Each row of a before or after table is a point. The points were changed in one or more steps. Then noise was added and the rows were shuffled. The steps act on columns, c1 being the first. Write out the steps. A step turns or swaps two columns, mirrors them in a line or flattens them onto one, adds a multiple of one to another, or multiplies or shifts one. Angles are multiples of 10 degrees, from the lower column toward the higher: turns from -170 to 170, lines from 10 to 170 but not 90. Use the fewest steps. Two steps may share a column if one is a turn and the other turns, adds or multiplies; they go together, in the order done. Otherwise the lowest column goes first.
(in the rows, 128 means zero)

Before, 14 rows:
[[144 156 140]
 [ 79  80 140]
 [126  93 141]
 [ 75 117 164]
 [168 182  72]
 [113  97 160]
 [137 176 138]
 [162 186 100]
 [151 192 115]
 [119  91 149]
 [133 171 137]
 [149 159 122]
 [137 154 120]
 [ 51  97 117]]
After:
[[132  89 143]
 [127 192 126]
 [133 170 136]
 [133 119 142]
 [128 153 126]
 [125  81 123]
 [131  93 139]
 [132 176 139]
 [123 187 113]
 [134 157 144]
 [137  98 152]
 [115  97  95]
 [128 159 130]
 [114 181  91]]
Steps: flatten c1 and c3 onto the line at 70 degrees

Before (14 x 6):
[[141  80 224 108 123 126]
 [145  71  75 113 125 144]
 [110 113  86 103 168 126]
 [103 174  97  99 159 107]
 [146  86  73 147 156 126]
 [143  92 100 148 129 119]
 [ 95  88  90 113 121 133]
 [204  77 107 129 142 123]
 [ 98 112  79 130 105 142]
 [110 184 108 118 163 141]
 [ 99  86 109 127 155 140]
 [ 99 188  77 146 120 137]
 [194 105 101 148 115 125]
 [103  79  84 133 111 105]]
After:
[[174 107 160 115 131 126]
 [106 116 153  87 130 126]
 [112 168 119  86 120 130]
 [180  77 139 110 137 129]
 [104  90 134  86 136 130]
 [116 107 127  81 132 126]
 [137  82  64 199 132 127]
 [108 186 169  94 118 128]
 [141  76 141  74 136 128]
 [107  82 136 112 134 128]
 [138  93 160 114 135 127]
 [114 178 129 107 119 128]
 [141  83 172  90 137 129]
 [111  84 156  92 135 127]]
Steps: multiply c1 by 0.7; flatten c2 and c5 onto the line at 170 degrees; mirror c3 and c4 in the line at 60 degrees; multiply c6 by 0

Before (10 x 9):
[[104 104 172 127 106  96 104 160  92]
 [ 85 129 132  96 125  98 109 141 101]
 [142 161 125  86 114 148 123 164 116]
 [101 149 108 127 122 138  91 150 147]
 [121 113 132 100 182 204 133 169 158]
 [183 121  68 106 153 113 148 179 179]
 [102 126 127 112 124 138 120 123 181]
 [189  38 126 114 152 110  94 129 127]
 [ 68  88  74 133  89 125 152 157 157]
 [153 131 138 133 178 133 131 104 114]]
After, 10 rows:
[[155 130 117 134 181 130 131 103 115]
 [ 66  84 136 134  90 125 151 154 191]
 [104 104 110 128 103  92 105 157  76]
 [182 121 159 109 151 109 148 179 202]
 [102 151 139 127 121 140  90 148 152]
 [ 86 129 101  97 125  95 107 140 114]
 [186  36 128 114 150 110  92 130 128]
 [141 158 114  84 115 149 122 168 125]
 [104 126 178 113 124 137 121 123 146]
 [120 111 159  98 181 200 132 170 135]]
Steps: turn c3 and c9 by -70 degrees

Before:
[[136 105 163 172 126 198 152  95  97 126 136 133  72 183]
 [117 154 119 130 109 110  89 153 149 132 142 118  79 157]
 [143 138  76 157 128 103  94 132 138 150 113 126 110 100]
 [ 91 132 123 147 115 123  51 161 123 174 111 181 147 150]
 [117 132 155 123 104 238 133  87  73 154 146 115  67 148]
 [149 144 140 139 163 107  73 127 140 155 165 127 110 125]
 [150 139 144 129 117  98 101 170 114 128 127 146 107 100]
 [124 130  94 139 125  99 109 157  97 144 196 152 104 143]
 [ 93 116 161 169 156 246 129 139  84 169 103 118  37 148]
 [117 124 110 129 131 112  90 138 165 109 173 172 105 103]
 [109 133 127 186 104 128  51 158 117 127 154 125 121 111]
 [ 64 160 140 166 131 109  84 120  91 135 125 148 105 118]
 [120 124 124 131 120  90 135 154 169 150 178 118 143 116]
 [118  82 124 122 122  87  84 126 121 133 152 113  90 114]]
After (14 x 14):
[[145 140  76 135 124 104  91 135 119 149 136 125 163  98]
 [ 63 159 141 139 130 110  86 120 119 136  93 148 177 119]
 [149 144 142 140 161 107  72 128 167 155 133 128 145 125]
 [ 89 128 126 106 115 125  51 160 111 173 125 182 143 152]
 [120 122 124 111 123  89 134 155 184 150 160 118 127 119]
 [111 134 125 116 107 126  49 156 151 127 110 123 184 111]
 [ 92 117 161 199 157 243 130 142  95 169  86 119 197 150]
 [148 138 146 147 115  98 101 173 126 129 113 144 138 101]
 [118 129 157 187 106 233 129  88 138 154  72 116 147 147]
 [127 134  94 148 125  98 106 158 188 145  88 151 144 143]
 [116  84 125 164 125  85  88 126 150 132 117 112 136 115]
 [137 106 161 167 129 196 153  94 129 131  92 133 191 182]
 [117 151 118 169 107 112  88 154 144 135 147 120 149 157]
 [116 124 110 148 127 114  91 138 178 109 158 173 138 102]]
Steps: turn c4 and c13 by 110 degrees; mirror c9 and c11 in the line at 40 degrees

Before:
[[ 98 196 176 136  98 107 112 141 144 154 140 117 128 141 142  95 161 125
  138 107]
 [120 154 119 179 158 106 197 142 116  65 116 107  23  96 122 151 162 127
  142 163]
 [140 152  98 175  81 145 113 131 105 157 151 114 146 124 147 210 121 190
  108 113]
 [146 128 175 163  80 106  98 129 101 100 117 110 147 162  86  94 173 167
  146 113]
 [ 58 126 104 126  83 123 111 111 106 160 127 159 135 113  76 121 152 120
  147 139]
 [149 123 122 118  83 165 136 141 127 142 207 106 126 133 132  91 160 135
   98 154]
 [150 125  92 151  90 157  99 141 130 106 122 160 148 150 132 108 173 114
  110 130]
 [143 119 150 158  88 132 114 142 104 127 163 117 151 158 110 102  82 132
  137 136]
 [146 238 117  24 103 125 114 102 117 154 168 128 137 156 139  91 166 124
  148 124]
 [127 153 144 160 208 120 124  94 131 136 111 107 152 129  68 108 120 148
  141 149]]
After (10 x 20):
[[146 237 117  25 102 130 115 102 117 154 168 128 137 157 138  90 166 123
  148 124]
 [150 122 142 117  83 163 136 141 127 141 208 105 128 133 131  90 159 137
   98 154]
 [142 119 148 158  90 119 113 142 104 126 163 117 153 159 110 103  81 132
  137 137]
 [140 152 112 175  82 158 114 130 104 158 150 113 146 124 147 211 120 190
  108 113]
 [119 154 109 179 158 113 197 143 116  65 116 107  23  97 121 152 162 126
  141 163]
 [ 98 196 158 138  99  85 111 142 144 154 141 117 128 141 141  96 161 125
  138 107]
 [150 126 111 151  90 170  98 142 131 106 121 161 148 149 133 109 173 115
  111 130]
 [127 154 138 160 207 113 123  93 132 137 111 108 152 128  68 108 119 148
  143 150]
 [146 127 158 162  81  86  98 131 100 100 117 110 145 163  86  95 174 168
  146 113]
 [ 58 125 105 126  84 136 112 110 106 161 126 159 135 112  76 121 152 120
  148 140]]
Steps: turn c3 and c6 by -30 degrees

Before, 14 rows:
[[112 146 173 116 134 152 131 182 121 114 123 132 115 151  71 104 118 151
  145 161 138 132 103 100 148  80 111 106 121  74 109 139]
 [118 159  89 177 131 107 114 163 117 117 153 122 115 129 134 160 204 156
  147 105 121 119 139 127 100 115 118 180 124 135 168 168]
 [135  93 142 112  99 137 146 122  99 148 143 132 134 160 111 163 166  91
  118  99 130 134 161 145 117 110 149 134 122 159  83 122]
 [137 130 122  87 121 142 154 161 108 135 114 168 107 158  93  93  91 162
  109 180 137 140 118 140 139  94  78  94 153  97 111 124]
 [122  80 158 143  82 148 153 140 110 157 167 164 167 146 135 171 160  97
  130  94 151 110 142 144 173 150 142 145 170 175 117 109]
 [127  96 161 118 151 134 114 140  74 140  86 143 132 124  81 100 108 143
  117 142 136 130 100 136 137 111  98  87 136 119 132 120]
 [162 138 106 129 146  97 107 164 155 117 153 114 111 102 132 160 178 114
  162 129  98 124 124 102  99 137  91 186 110 101 169 136]
 [139 121 159 126 108 144 185  93 103 141 150 147 137 111 109 159 160 105
  124  91 182 112 158 153 143 160 130 146 125 155 125 136]
 [158 102 129  99  93 132 159 113 118 137 126 119 156 156 109 172 160 145
  132  90 160 125 123 128 160 136 168 160 142 175 123 122]
 [119 131 153 112 139 128 129 165 105 123 114 161  97 189  93  89  91 153
  115 137 132 167 105 103 125 146 118  85 129  73 127 129]
 [112 134 159  82 158 137 119 136 124 115 151 157 105 127 101 109 106 155
  112 145 128 141 121 127 142  94 116  55 130 128 155 117]
 [176 143 122 139 141 108 114 186 153 108 137 114 123 158 117 153 190 119
  155 109 103  97 149 169 116 124 125 171 124  97 186 176]
 [156 146 152 113 144 137 115 161 105  95 120 137 109 145  86  90 105 135
   87 140 148 128 119  93 125  92  99  72 185  81 121 118]
 [125  88 157 129 104  91 170 119 115 138 156 110 143 134 137 149 149  97
   95  79 171 143 133 168 182 122 122 151 132 168 114 114]]
After, 14 rows:
[[157 103 106 100 127 131 160 113 119 136 130 118 157 156 110 173 162 144
  133  89 139 125 124 127 162 149 168 162  89 175 124 161]
 [127  94 166 118 113 135 113 140  74 142  83 143 133 124  82 102 109 145
  117 143 138 130 100 136 137  86  98  86 148 118 132 159]
 [117 130 180 113 122 128 129 166 106 124 107 162  97 188  92  88  89 151
  115 137 138 167 105 104 126 173 118  85 138  73 125 168]
 [136  94 126 113 143 136 147 124  99 147 138 131 134 161 109 162 166  93
  119  99 124 135 161 145 117  83 148 134 104 157  84 162]
 [114 146 198 117 132 152 131 182 122 115 133 133 117 151  70 103 119 152
  144 161 149 133 102 100 148   9 113 107 136  73 111 179]
 [136 131 140  88 108 142 155 161 108 135 106 169 106 158  92  94  92 163
  107 179 130 140 115 140 141  43  79  95 111  97 111 164]
 [121  79 134 144 105 149 154 140 107 158 168 166 167 147 135 171 158 100
  130  92 155 108 142 144 174 181 141 144  71 176 118 148]
 [127  89 138 131 134  93 171 120 115 138 141 110 144 135 136 148 149  98
   96  80 173 144 132 168 182 112 124 151 103 169 114 152]
 [111 135 157  84 117 136 119 137 123 116 142 159 106 125 101 108 107 157
  113 146 140 141 121 126 142  43 115  56 156 128 154 156]
 [157 146 175 114  69 139 114 160 104  95  98 137 109 144  87  91 104 135
   85 140 129 128 120  94 124  39 100  73 122  80 123 158]
 [162 139 119 130 140  98 108 165 155 118 169 115 112 102 130 159 178 114
  163 130  73 125 124 102 100 150  90 187 151 103 168 175]
 [139 122 146 125 137 145 184  94 103 140 147 147 137 114 110 158 158 105
  123  91 175 112 159 156 144 208 132 146 109 155 124 177]
 [176 141 138 140 129 108 112 186 153 108 150 114 124 155 116 154 190 120
  155 110  69  97 148 170 115 120 124 170 143  98 185 217]
 [117 159  86 178 130 108 114 163 117 116 162 122 114 128 132 161 204 157
  148 106 125 120 138 126 101  97 119 180 133 134 169 206]]
Steps: add -0.7 times c1 to c21; add -0.5 times c30 to c3; turn c5 and c29 by 110 degrees; add 0.5 times c19 to c11; multiply c26 by 2.5; shift c32 by 40

Before (8 x 64):
[[104 148 149 128 116 163  74 172  90 119 141 112 155  89 125 133 130  83
  179 127 105 107 136 154  73 139 175 121 187 117  87 134 171 114 105  97
  141  66 116 128 106 103 124 137 129 105 166 112 154  90 143 105 128  91
  207 167  95 111 121 121  89 106  85 136]
 [174 105 181 176  98 127 152  92  96  97  93  95 100 171 116 118 117  99
  165 136 152  87 122  76  73  62  90 131 104 127 100 183 161  84 117 167
  134 104 165 195  97 124 117 146 123 164 138 171 110 125 100 144 127 167
  108 127 139 177 181 110 119 154 157 129]
 [137 110  91 156  84 138 149 115 172 111 179 151 169 123 123 163 160 114
  161  94  95 127 164 114 127 136 170 131 146 148 164 153 140 144 149 117
  158  85 102 119  89 123 102 147 152  87 136 118  83 166 113  85 135 154
  104 126  76  80  82 101  90 122  92 159]
 [ 92 130 140 178 146 123 121  95 170 107 141 100 164 133 112 113  84 129
  166 167 112 148 125  83 115 146 105 158 148 110 154 115 147 126 117 143
  210 165 166 203 140 147 145  81 145 144  96 151 173  89 112 166 121  79
  200  91  77 149 154 172 162 149 154 148]
 [169 134 132 153 178 130 156 137 121 166 170 167 167  72 122 149 100 158
  170 150 180 160 140  98 147  89 191  95 101 110 119 121 145  58 119 102
  124 160 180 151 128 118  64 128  95 136 150 143 166 135 147  97  89 132
  138 155 123 126  80  90 119 148 135 155]
 [133 168 131  99 173  95 137  79 186  94 177 157 181  87 107  83 110 146
   98 164 111 144 160  64 124 160 126 123 130 126  84 125 119 129 113 103
  133 116 157 147 127 177 156 162  86 164 103  91 104  89 127 125  82 133
  121 125 149 128 136  88 134 143  96 143]
 [156 102 134 182 123 146 172  92 166 120 162 140 141 140  98  87  99 152
  111  73 124 132 118 154 160 130  98 126  89  82  80  83  73 156 101 124
  156 129 130 131 120 155  89  95  80 108 139 159 104 168 112  86 124 122
  129  74 103 136 174 176 179 110 124 161]
 [ 95 165 136 174  80  98  75 176 142 143 108 155 153  99 127  96 118 133
   86 138  91 158 164 131 128 115 124  93 175  82 168 185 134  99 139 164
  159 119 112 122 149 165 138 134 135 140 109 145 179 168 110 156 157 123
  171  86 131 100 165 117 105 113 146 104]]
After (8 x 64):
[[134 103 131 181 126 149 174  91 171 120 162 139 144 140  94  87  98 150
  112 192 124 131 117 154 159 129  93 129  88  80  82  83  73 157  97 126
  156 130 130 131 119 153  88  95  81 106 143 157 102 169 112  83 122 124
  128  73 103 135 178 174 180 112 121 163]
 [120 107  88 156  85 137 150 114 170 112 181 152 172 123 119 164 160 112
  164 160  95 131 169 118 126 138 172 129 146 152 162 154 138 144 144 117
  160  86 105 119  87 121 100 149 148  88 139 122  83 163 113  86 134 155
  105 125  77  79  82 108  88 122  93 159]
 [108 101 182 175  95 129 150  89 100 101  94  91  84 171 116 117 118  96
  164 151 151  86 123  76  74  62  91 130 102 123  98 182 159  86 120 167
  133 103 164 195  97 126 120 147 125 165 137 172 111 126  97 141 128 166
  108 129 138 177 178 106 116 153 159 130]
 [ 78 170 131  97 172  99 139  81 184  97 180 158 160  88 105  83 109 145
   98 103 111 143 163  64 123 158 127 119 130 127  85 124 119 128 113 103
  131 117 158 145 130 174 157 164  85 164 106  90 105  87 128 127  81 133
  122 124 150 129 134  91 137 142  97 139]
 [132 166 131 174  81  99  72 176 143 140 106 153 159 101 127  99 115 132
   90  99  92 159 163 132 127 115 120  87 174  81 167 185 138  98 138 161
  157 123 113 123 148 164 139 130 141 144 114 144 175 168 113 161 156 124
  174  83 131 100 165 120 107 115 149 106]
 [130 144 146 129 117 165  73 175  89 117 138 109 162  88 125 136 134  87
  176 119 105 108 139 155  73 141 176 120 187 117  87 134 171 113 106  97
  142  67 116 130 105 101 127 136 128 110 168 113 153  91 139 108 126  89
  208 167  93 109 123 121  88 106  86 135]
 [116 130 138 175 147 125 119  96 169 110 141 105 158 132 112 112  84 128
  168  72 112 146 128  79 115 144 106 158 144 110 154 115 148 125 118 144
  209 165 164 201 139 150 146  81 147 142  97 151 171  88 112 164 117  79
  205  92  74 152 154 172 164 149 155 146]
 [ 68 137 128 154 176 129 159 138 120 167 169 167 135  72 123 148 104 157
  171 139 183 159 140 100 147  90 189  93 101 109 120 121 147  61 119 101
  126 162 183 153 126 119  64 130  94 136 151 142 165 130 146  95  89 133
  137 152 123 130  81  91 123 148 138 153]]
Steps: turn c1 and c20 by 140 degrees; turn c1 and c13 by 30 degrees
